Each row is a point. To make a cloud, some directions were put in groups of two or more. Within a group, all points are equally far from the middle, so they leave a hole (a ring in 2 directions, a hollow ball in 3). The other directions are filled evenly. Then the cloud was stretched, turned, moved and blurred a little. Count the holes, and give their numbers of directions, smallest first.

Cloud (21 x 3):
[[ 2.08  2.08 -2.38]
 [ 3.30  0.18 -2.12]
 [-2.98  1.39 -0.41]
 [-0.67 -3.32 -0.48]
 [-0.03  2.61 -1.30]
 [ 1.12  0.19  2.37]
 [ 1.49 -1.56  1.37]
 [ 0.06  2.11 -1.93]
 [-3.05  0.18  1.64]
 [ 0.47  3.07  0.74]
 [ 0.79 -2.27  0.81]
 [-0.33 -1.60  1.93]
 [ 3.63 -1.00 -0.42]
 [ 3.01 -0.58 -1.76]
 [ 0.08  0.11  2.33]
 [ 0.27  3.04  0.49]
 [-1.04  1.01  1.93]
 [-0.36  2.77 -0.46]
 [-3.56  0.64  0.93]
 [-0.43 -1.06  2.16]
 [-0.31 -1.89  1.77]]
Holes: 1 (2)

Cloud, 27 rows:
[[-1.75  3.21 -1.04  1.62]
 [-1.33 -1.58  1.34  0.20]
 [-1.10 -2.14 -0.79  0.80]
 [ 3.44  1.22  0.70  0.38]
 [ 0.76  2.27 -2.49  1.30]
 [ 3.19  1.77  0.58  0.46]
 [ 3.33  1.39 -0.25  1.20]
 [-2.08 -1.64  0.03 -0.19]
 [ 2.25  2.73 -0.69  0.98]
 [-1.43 -0.35 -3.30  0.36]
 [-3.08  2.19 -1.37  1.22]
 [ 0.93  0.33  1.60  1.96]
 [ 4.41  0.36 -0.53 -1.68]
 [-0.15 -2.11 -0.04 -1.43]
 [-1.95  3.21 -1.40  0.99]
 [-3.25  1.34 -1.44  1.14]
 [ 2.58  2.16 -0.17  1.31]
 [ 0.71 -0.12  2.18  1.39]
 [-0.98 -1.16 -1.64  1.87]
 [ 0.15 -2.16  0.78 -0.38]
 [ 4.51  1.22 -1.07 -1.03]
 [ 2.53  1.98  0.74  1.14]
 [-0.60 -0.74  2.15  1.30]
 [-0.21 -1.27 -0.39 -2.26]
 [ 3.43  2.23 -1.90 -0.44]
 [ 2.36  1.53 -2.97  1.43]
 [-1.34  1.34 -2.18  1.81]]
Holes: 1 (3)

Cloud (87 x 8):
[[-1.92 -0.15  3.26  0.09  1.78  1.68  1.45 -1.64]
 [ 1.35  1.33  1.01  0.05  2.33 -1.58  1.19  0.60]
 [ 4.29 -2.41 -0.07 -2.26  1.45  0.58  2.89  3.16]
 [ 3.37 -1.74  0.34 -0.12 -2.18 -2.00  0.22 -0.98]
 [-0.47  0.82  2.06  0.62  2.33  1.88  3.07 -1.57]
 [-0.64  1.14 -2.69 -1.37 -0.93 -1.49  2.06 -2.57]
 [-0.65  1.53 -2.13  1.26  1.72  0.17  2.77  2.46]
 [ 0.53  0.68  0.55  1.52 -0.08  0.14 -1.13  0.77]
 [ 3.13 -1.20  0.51  1.78  0.07 -0.28  3.12  1.86]
 [ 5.82  0.00 -0.33 -2.30  1.36 -1.39  1.73  3.32]
 [ 0.52  0.67  3.73 -3.75 -0.55  0.85 -1.37  2.22]
 [-1.11  2.12  3.08 -1.76  0.16 -2.72  0.90  2.35]
 [ 3.22 -0.22  1.94 -3.39 -1.32 -0.84  3.49  1.47]
 [ 3.51 -1.25 -1.59 -2.37 -1.03 -1.66  0.30 -0.60]
 [-0.03 -1.67  2.61 -0.09  0.20 -0.57 -1.62 -2.25]
 [ 1.20  1.43  3.82 -3.04 -0.55  0.08  0.05  0.04]
 [ 1.04 -1.91  0.57  1.03  1.17  0.37 -1.28  0.00]
 [ 4.13  0.13 -0.05 -1.73 -1.93 -2.72  1.70 -0.46]
 [-2.07  1.56  1.23  1.02  1.56  2.84  2.27 -1.16]
 [ 4.76  0.82 -1.01 -0.68  2.19 -0.52  3.38  1.71]
 [ 0.98  0.23 -3.71  1.58  2.14 -0.29  3.19  0.61]
 [ 1.85  1.59 -0.74 -1.63  1.97  1.58  2.56  2.97]
 [ 1.89  0.31  2.23  0.35 -3.21 -0.77 -0.28 -1.05]
 [ 0.39  0.07 -1.64  2.17  1.11  3.36  2.30 -1.31]
 [ 1.63 -0.59 -1.30  1.41 -1.17 -0.79  3.87 -2.65]
 [ 4.45 -0.47 -0.79  1.05 -0.33 -0.64  0.23  1.09]
 [-0.59  1.58  3.00 -1.29 -1.83 -0.09  1.86  1.59]
 [ 0.17 -1.04 -0.87  0.10  0.08  0.71 -0.63  2.06]
 [ 0.94 -2.28 -0.13  0.06 -0.67 -1.59  1.23 -1.86]
 [-0.24 -1.15 -0.77  1.01  1.21 -0.33 -0.14 -0.06]
 [-0.57  1.37  2.15 -0.23  0.21 -1.54 -1.40 -2.17]
 [-0.89 -1.42  2.47  0.97  0.44  1.47 -0.90  1.44]
 [ 3.61  0.03  0.19  0.69  2.43  2.40 -0.19  1.40]
 [-1.03  2.34  1.62 -1.29  0.96  1.11  1.48  3.24]
 [ 0.94  2.48 -3.46  1.88  0.36 -0.03  4.42  0.12]
 [-2.12  0.16  2.69  0.79  2.91  1.68 -1.24 -0.97]
 [ 4.68  2.21 -0.63 -1.81 -0.78 -2.25  2.72  1.14]
 [ 1.96  1.31  3.53 -0.52 -1.26  0.02 -2.38  0.57]
 [ 0.43  0.03  3.11 -1.89 -2.50 -2.13 -0.56 -0.73]
 [ 4.69  0.38  0.94  1.85 -0.70  0.97  2.67  0.58]
 [ 3.25 -0.03  3.84 -0.62  1.49  0.40 -1.00  1.67]
 [-0.58  0.52  2.15  0.13  0.21 -2.40  1.25 -2.77]
 [ 0.80 -1.55 -1.33  3.01  0.51  1.74  3.83 -1.96]
 [-2.55  0.81  2.96  0.07 -0.93 -1.16 -1.41 -0.82]
 [-1.58 -1.37  1.69  0.78  0.11 -1.08  1.64  0.34]
 [ 3.44 -1.37 -0.18 -0.57  0.08 -2.36  4.37  1.26]
 [ 1.38 -0.45 -1.56  3.12  0.67 -0.85  4.28 -2.05]
 [-1.80 -0.83  0.35  0.33  0.27  1.77 -1.58 -3.84]
 [-1.18 -2.21 -0.10  2.32  1.43  2.22 -1.12 -1.85]
 [ 0.79  1.79 -1.19  0.61  1.66  0.42  5.28  2.29]
 [ 0.68  1.24 -2.28 -1.51  0.81 -1.93  1.76 -2.18]
 [-2.37 -1.01  0.93  1.19  0.06 -0.12  0.80  0.57]
 [-2.79  0.02  1.21  0.84 -1.48 -1.28  2.38 -0.63]
 [ 0.81 -0.80 -1.12  2.31  2.87  0.76  3.35 -3.53]
 [ 3.79  2.49 -1.32 -2.52 -0.38 -0.69  0.86  0.83]
 [-0.60 -2.22  0.38  0.44 -0.94  1.43 -2.16 -2.96]
 [ 0.32 -0.12 -3.15  0.30  1.32 -0.29  3.49 -2.88]
 [-2.92  2.13  2.27  0.58 -1.51 -0.41 -1.36 -1.71]
 [ 0.46 -0.92 -0.34 -1.38  0.66  2.34  0.12  2.23]
 [ 0.65 -2.00 -1.89  2.34 -1.37  1.94  0.77 -3.06]
 [-1.43 -0.63  1.28 -0.91 -2.48 -0.86 -1.05  0.34]
 [-0.25 -1.51  1.54  0.91 -0.06  4.03 -0.71 -0.90]
 [-1.67 -1.31 -0.89  0.44  0.63  1.56 -0.67 -0.61]
 [-0.25  2.10 -1.66 -2.25 -0.21 -1.13 -0.78 -0.15]
 [ 0.22  3.22  2.42 -1.38 -0.22 -0.38  2.61  2.87]
 [ 0.50  0.90 -1.18  1.65 -1.85 -0.94  2.05  0.13]
 [-3.69  0.43  1.57 -0.37  1.49  0.96  1.35  0.96]
 [ 0.61 -1.27 -3.35  0.56  0.45 -0.84  1.84  0.00]
 [ 1.61  0.65  0.79 -0.54  2.63  0.13  3.68  3.14]
 [ 1.13  0.13  1.37 -4.04  0.02 -1.37 -1.76  2.61]
 [-0.20  4.62 -0.58 -1.58  1.53  0.28  2.12 -0.19]
 [-0.57  3.12 -0.51 -0.34 -2.25 -1.35  1.61 -0.23]
 [ 0.20 -0.58  2.57 -0.83  1.54 -1.07  2.70 -0.65]
 [ 3.75  0.77 -2.75  0.22 -1.45 -1.19  2.50  1.88]
 [-0.56 -1.00  2.14  1.53 -2.28  1.61 -2.30 -0.68]
 [ 0.79 -3.91  1.00  1.05 -0.05  0.68  0.42 -1.39]
 [ 3.89 -2.47 -1.06  2.45  1.79  2.28  2.74 -0.23]
 [-1.05  0.98  2.83 -1.21  1.61 -0.15  2.07 -2.03]
 [ 2.41 -1.31  0.65 -2.92 -0.88 -2.21  0.17 -0.55]
 [ 0.92 -2.01 -1.62 -1.42  0.35  1.30  0.56  2.36]
 [ 2.60  0.70  2.50 -0.31 -1.15 -0.23  2.20 -2.11]
 [ 0.27  0.24 -2.58 -0.25  1.79  1.35  0.09 -0.90]
 [ 4.10  0.80  2.68 -1.60 -0.07 -1.44 -0.63  1.30]
 [ 1.80 -0.02 -1.60  1.97  1.46 -1.13  3.58  0.92]
 [ 0.93 -1.37  0.20 -2.12 -0.07  1.91  0.47 -0.23]
 [ 2.00 -1.22 -1.26  1.11  0.09  1.55 -2.27 -0.98]
 [ 0.46 -0.36 -0.57  0.04 -1.99  2.24 -0.85 -0.27]]
Holes: 1 (6)

Cloud:
[[-0.73  0.33  2.45  2.81 -0.21  1.51 -2.46 -0.46  1.75]
 [ 3.94 -1.06 -1.04 -1.37  1.74  2.58  0.89  1.13  2.50]
 [-0.47  0.21  1.93  0.50 -1.16 -0.26  0.11  3.93  0.99]
 [ 2.35  1.36 -2.58  2.03 -1.49 -2.48  1.10 -0.69 -0.22]
 [ 0.00  0.66  0.95  0.41  0.07 -0.96 -3.36 -0.86  3.47]
 [ 0.87  4.45 -1.00 -2.71 -0.16 -1.69  0.32  0.32  0.41]
 [ 0.24 -1.30 -1.98  0.29 -0.30  1.92  0.14 -1.21  2.17]
 [-1.29 -2.83  0.06 -2.61  3.25  0.10 -1.65  1.38 -2.07]
 [-1.98  1.56  2.72 -0.80  0.11 -0.71  2.35 -0.57  3.13]
 [-1.92  2.87  0.52 -0.58  0.24 -0.70  1.62 -2.56  0.95]
 [ 0.70 -0.11 -0.64  1.46 -1.91  0.14  4.50  0.89 -1.09]
 [-0.95  0.40  1.95  1.71  1.74  1.26 -0.86 -1.85 -1.59]
 [-0.52 -1.92 -2.27  0.13 -2.41 -0.35  3.96  1.35  0.13]
 [ 2.86 -0.56  1.20  2.23 -1.22  0.64  3.07 -0.07  1.00]
 [ 0.32 -0.47 -1.62  0.31  0.13 -0.71  3.49  1.18  0.94]
 [ 0.46  0.84  0.55  0.48  0.19  0.07  3.07  0.67  2.95]
 [-1.65  1.27 -0.05 -1.31 -0.81  0.78  0.17  2.67  0.01]
 [ 0.63 -0.69 -0.39  2.79 -0.07 -2.21 -2.91 -0.89  0.53]
 [-1.36  2.50  2.35 -0.15  0.59 -0.97  0.74 -3.87  0.06]
 [-3.21 -1.27  2.05 -0.50 -0.47  0.80  0.15  1.67  2.44]
 [ 0.28  0.61  1.22  1.39 -0.53  3.38  1.15 -2.16 -0.21]
 [-0.72  1.87  2.76  1.31 -0.56  0.43  1.70 -0.03  3.03]
 [ 3.73  2.04  0.53 -2.04  0.85  0.71 -0.44 -0.24 -3.07]
 [-3.52 -0.08  3.65  1.52 -1.67 -2.92 -1.89 -1.61 -0.43]
 [-1.91 -1.36  1.81  2.48  0.93 -0.52  1.82  0.20  3.56]
 [ 3.81  2.84  2.85 -0.94 -0.79  1.63 -0.43 -0.88  1.25]
 [-0.18 -1.53  1.70  2.33  0.93  1.21  2.10 -1.22 -0.78]
 [-2.05  2.71 -0.38 -1.37 -0.11 -2.05 -3.65 -1.30 -2.24]
 [-2.02 -4.13  0.73  3.84  0.37 -1.62 -1.36 -1.98 -0.14]
 [ 1.17  0.58 -0.36 -2.70  1.25 -1.08  1.39  0.71  0.10]
 [-2.32  2.27 -0.15  2.20 -1.12 -2.14 -2.75  0.35 -1.08]
 [ 0.58  1.80  3.23  0.43  0.98 -1.62 -0.82 -2.10  2.34]
 [ 0.95  0.21  3.73  1.00  1.04  0.14 -4.55 -0.58  1.92]
 [-2.92  0.30  0.77 -1.45  0.85  1.88 -1.22 -1.21  1.80]
 [-1.20  1.61 -1.44 -1.55 -0.08 -1.03  3.19 -2.22 -1.36]
 [ 3.21  1.01  0.90 -1.01  1.50  0.31  3.81 -2.18  0.94]
 [-2.57  2.39 -1.00  2.14 -2.28 -2.97 -2.25  0.84  0.07]
 [ 2.81  1.74  2.60  1.70  1.16  1.61 -1.76 -0.79  2.51]
 [-2.74 -3.73 -0.11  1.63 -0.10 -0.49 -1.16 -0.21 -1.25]
 [ 0.69  1.58  1.77 -2.17 -0.86  1.20 -1.62  0.82  2.49]
 [ 2.02 -1.82  2.43  2.04  0.57 -1.22 -0.94 -0.43  0.38]
 [ 0.39  0.73  1.68 -1.38 -1.89  0.00 -1.76 -1.95 -2.37]
 [ 2.17  0.57  0.51 -2.11  0.28 -0.34  1.46 -0.47 -1.01]
 [-2.12 -0.83  2.92  2.43  3.04 -1.13  2.56 -1.96  0.98]
 [ 1.08  2.76  1.88 -0.14  1.69  1.79  0.82 -0.15 -0.38]
 [ 0.69 -1.18 -1.56  2.20  1.08 -1.88 -3.12  0.72  1.29]
 [-4.54 -0.46  1.32  3.84  1.68 -0.63 -1.88 -1.32 -1.39]
 [-2.00  1.53  3.74 -1.94 -0.80  1.58  1.97  0.98  2.40]
 [ 0.87  1.44 -1.37  3.76 -0.72 -0.97  2.13 -2.00 -1.01]
 [-0.59  0.73 -2.53  1.97  0.10  0.21 -0.63  2.13 -1.98]
 [ 1.85 -0.98  1.70  2.08  0.24 -0.93  0.76 -1.64  1.39]
 [-1.09  3.34 -0.27 -1.09  0.35 -1.78  1.07 -1.21  1.03]
 [ 0.26 -1.15  0.02  1.31 -0.69 -1.39  0.52 -0.48  1.12]
 [ 2.30  0.65 -1.64  3.89 -0.66 -1.27  2.29 -1.69 -1.23]
 [-2.12  1.93  0.60  0.49 -0.45  0.02  1.34 -3.01 -2.23]
 [ 0.13  0.45 -0.07 -0.25  3.70  1.19  1.71  0.82  1.81]
 [-1.44  1.14  0.69  2.49 -1.81 -0.12  5.19 -1.25 -0.04]
 [-3.95 -0.19  2.59  0.35 -1.11  0.92  0.02 -0.91 -1.60]
 [ 0.29  0.79 -2.29  2.40 -1.88 -2.07  4.62 -0.75 -1.57]
 [ 3.55 -2.14 -1.81  2.26 -1.07  0.96  0.86 -1.34 -0.49]
 [-0.40  2.24  0.13  3.82 -0.94 -0.53 -2.86 -1.30 -0.14]
 [-2.57 -0.68 -0.26  0.54  2.00  0.65 -3.11 -2.02 -1.16]
 [ 1.58  2.97  1.01  0.77  1.65 -0.15 -2.66  1.02  3.91]
 [ 1.76  1.20  4.73 -0.27 -2.13  1.07  0.69  0.51  2.34]
 [-0.95 -1.54  2.59 -0.27  2.52 -2.53  1.74 -0.89  1.35]
 [ 1.32 -2.34 -0.81  1.05  0.48  0.44 -3.94  0.88 -0.56]
 [ 1.11  1.85  3.15  4.04  2.03  1.99  1.20  1.57  1.18]
 [-0.80 -2.04  2.80  0.40  0.16  2.55  3.82 -2.18  0.64]
 [ 2.26 -0.65 -0.28  0.72  0.99 -0.83  1.80  2.54  3.22]
 [-0.60  0.03  0.99 -0.83  2.74  1.10 -3.00  2.04 -1.51]
 [ 1.51 -1.66  0.08  2.62 -0.32  1.36 -1.51 -2.56  0.71]
 [-0.18  1.58 -3.69  1.22 -1.19  0.71 -2.62  0.83 -0.41]
 [ 0.86 -0.57  2.23  1.73  3.45  1.76  0.51  0.53  0.77]
 [ 1.65  0.75 -3.78 -1.04 -1.95 -1.17  1.53  1.05 -1.65]
 [-0.49 -0.92  0.06 -0.37 -0.56  2.88 -0.14  1.03  1.86]
 [-1.35  1.38  1.76 -3.94  2.42 -1.45 -0.31 -1.13  2.84]
 [-2.78 -3.00 -0.73 -0.63  3.54  0.09  0.70  1.20 -0.65]
 [ 0.31  0.25  3.63  2.67 -0.06  2.22 -3.42 -1.64  0.34]
 [-2.52  2.36 -1.70 -0.49 -0.48  0.70 -3.18 -0.59 -2.54]
 [ 0.01  1.42  2.59  2.45 -0.54 -1.04  3.05 -0.72  4.04]
 [-0.97 -0.53  0.57  3.41  0.71 -1.27  5.85 -0.93  2.05]
 [ 1.16 -1.19 -1.09  0.56  2.28  1.10  2.39  1.35  0.80]
 [-1.80 -2.68  1.28  0.57  1.05 -1.04  1.87 -0.77 -1.02]
 [ 1.52  0.24  1.09 -1.11 -0.38  0.36 -4.61  1.68  1.11]
 [ 2.68 -1.54  0.40  1.89  2.38  1.58  2.50  0.83  4.11]
 [-3.65 -0.43  2.33  1.41 -0.15  2.70  0.54 -2.49 -0.36]
 [-1.83 -3.77  0.92  2.53 -0.76  1.05  2.13 -1.12  0.68]
 [-2.02  2.39  4.46 -0.79  0.62 -1.26  0.31 -2.09  2.64]
 [-0.64 -2.82 -1.56  1.23  0.52  2.79 -0.80  0.75  1.60]
 [-1.65 -0.28 -0.27 -2.64  0.51 -2.14 -0.34  0.31 -1.55]
 [-0.20 -1.35 -0.92  0.39  0.62 -3.27  0.91  0.37  1.80]
 [-0.96  0.56  1.07  0.52  2.20 -0.11  2.87 -1.03  1.60]
 [-0.95 -2.33  1.22  0.93 -1.29 -1.80  1.74 -0.67 -0.28]
 [ 0.44 -0.45  1.70  0.66  1.88  2.68  1.40  2.23  2.68]
 [-1.73  0.03  1.35 -0.03  1.95 -2.87 -3.25  0.02 -0.15]
 [-1.84 -1.68  0.91  0.39  2.35  0.72 -2.67  0.22  0.09]
 [-0.20 -0.62 -0.68  0.95 -1.45 -1.27 -1.11  0.51  1.56]
 [-0.16 -2.71 -0.26  0.02  0.21 -0.59  0.85 -0.80  0.85]
 [ 1.40 -1.36  1.70  2.39  0.58  0.44 -2.54 -0.12 -0.44]
 [ 0.91 -1.01  2.98  2.69  1.78  0.61 -0.55 -0.82  1.61]
 [-2.41 -0.49  1.38  0.12 -0.12 -1.63 -0.20 -2.31  2.93]
 [-2.90 -1.05  1.03  2.67 -2.05 -1.91  0.98  0.22  0.83]
 [ 2.10 -1.35  1.64 -0.13 -1.61  1.04  3.55  0.08  1.21]
 [-2.34 -3.26 -2.54  2.61 -0.32  0.79  1.01  2.07 -0.31]
 [-1.05 -3.34  3.28  1.08  2.43  3.38  1.06 -2.37  0.40]]
Holes: 0
